Each row of a before or after table is a point. The points were changed in one or more steps. Then noise was added and the rows were shuffled. The steps act on columns, c1 being the first. Name the steps. A step turns or swaps two columns, mirrors them in a line or flattens them onto one, adds a multiple of one to another, or multiplies or shifts one. Angles are multiples of 10 degrees, from the lower column toward the higher: turns from -170 to 170, lines from 10 to 170 but not 90. Use the fewest steps. Two steps may share a column if one is a turn and the other turns, adds or multiplies; they go together, in the order done. Otherwise the lowest column goes first.

Before (11 x 2)
[[ 0.07  0.04]
 [ 0.05 -0.83]
 [ 0.21 -0.47]
 [-0.01  0.07]
 [-1.27  0.21]
 [-0.17  0.26]
 [ 0.25  0.27]
 [ 0.15 -0.75]
 [ 0.01  0.09]
 [ 0.27 -0.08]
 [ 0.21  0.23]]
After (11 x 2)
[[-0.49  0.10]
 [-0.52  0.24]
 [-0.41  0.12]
 [-0.13 -0.50]
 [-0.29 -0.01]
 [-0.13 -0.05]
 [-0.13  0.27]
 [-0.20  0.23]
 [-1.71  0.24]
 [-0.24 -0.74]
 [-0.34 -0.87]]
Steps: shift c1 by -0.40

Before (10 x 4)
[[-0.36  0.94 -0.47 -0.54]
 [ 0.17 -0.14 -0.12  0.09]
 [-0.72  0.43 -0.43 -0.42]
 [-0.01 -0.02  0.46  1.01]
 [ 0.08 -0.18  0.01  0.30]
 [ 0.32 -0.34 -0.31  0.24]
 [ 0.25 -0.18 -0.50  0.44]
 [-0.23 -0.38 -0.07  0.14]
 [ 0.68  0.56  0.64  0.68]
 [-0.15  0.05  0.26  0.15]]
After (10 x 4)
[[-0.17 -0.46 -0.63  0.23]
 [-0.12 -0.16 -0.07  0.30]
 [ 0.02  0.85  0.28 -0.40]
 [-0.06 -0.21 -0.26  0.10]
 [ 0.65  0.79 -0.11 -0.54]
 [-0.03 -0.25 -0.77  0.44]
 [-0.01  0.14  0.42  0.17]
 [ 0.02  0.00  0.45  0.98]
 [-0.45  0.06  0.15  0.12]
 [ 0.81 -0.31 -0.04  0.66]]
Steps: add -1 times c1 to c3; turn c1 and c2 by -60 degrees

Before (10 x 8)
[[ 0.30  0.29  0.71  0.46 -0.84 -0.03 -0.38 -0.17]
 [ 0.33  0.05 -0.20  0.58 -0.71  0.35 -0.22 -0.37]
 [ 0.10  0.14 -0.92 -0.92  0.27  0.48 -0.41  1.32]
 [-0.16  0.36 -0.07  0.32 -0.35  0.22 -0.28  0.22]
 [ 0.01  0.65  0.07 -0.10 -0.21 -0.12 -0.39 -0.57]
 [ 0.52 -0.18  0.20  0.00 -0.24  0.49 -0.79 -0.27]
 [-0.36 -0.23  0.38  0.55 -0.66 -0.23 -0.41 -0.54]
 [ 0.26  0.14  0.00  0.29  0.15 -0.29 -0.03  0.09]
 [-0.10  0.14 -0.44 -0.78 -0.23 -0.31  0.63  0.56]
 [-0.18  0.16 -0.11 -0.42  0.16  0.55  0.34  0.51]]
After (10 x 8)
[[-0.15  0.11 -0.96 -0.89  1.31  0.48  0.07  0.24]
 [-0.05  0.33 -0.21  0.60 -0.40  0.34  0.24 -0.69]
 [ 0.15  0.52  0.22 -0.03 -0.28  0.53 -0.28 -0.23]
 [-0.68  0.00  0.04 -0.11 -0.57 -0.11  0.10 -0.15]
 [-0.16 -0.09 -0.45 -0.77  0.56 -0.32  1.14 -0.23]
 [-0.37 -0.13 -0.03  0.27  0.22  0.21  0.26 -0.33]
 [-0.28  0.30  0.71  0.45 -0.21  0.01  0.12 -0.86]
 [-0.10  0.27  0.02  0.29  0.08 -0.33  0.47  0.16]
 [-0.21 -0.16 -0.10 -0.43  0.53  0.53  0.89  0.18]
 [ 0.26 -0.35  0.38  0.58 -0.54 -0.23  0.09 -0.66]]
Steps: turn c1 and c2 by 90 degrees; swap c5 and c8; shift c7 by 0.50
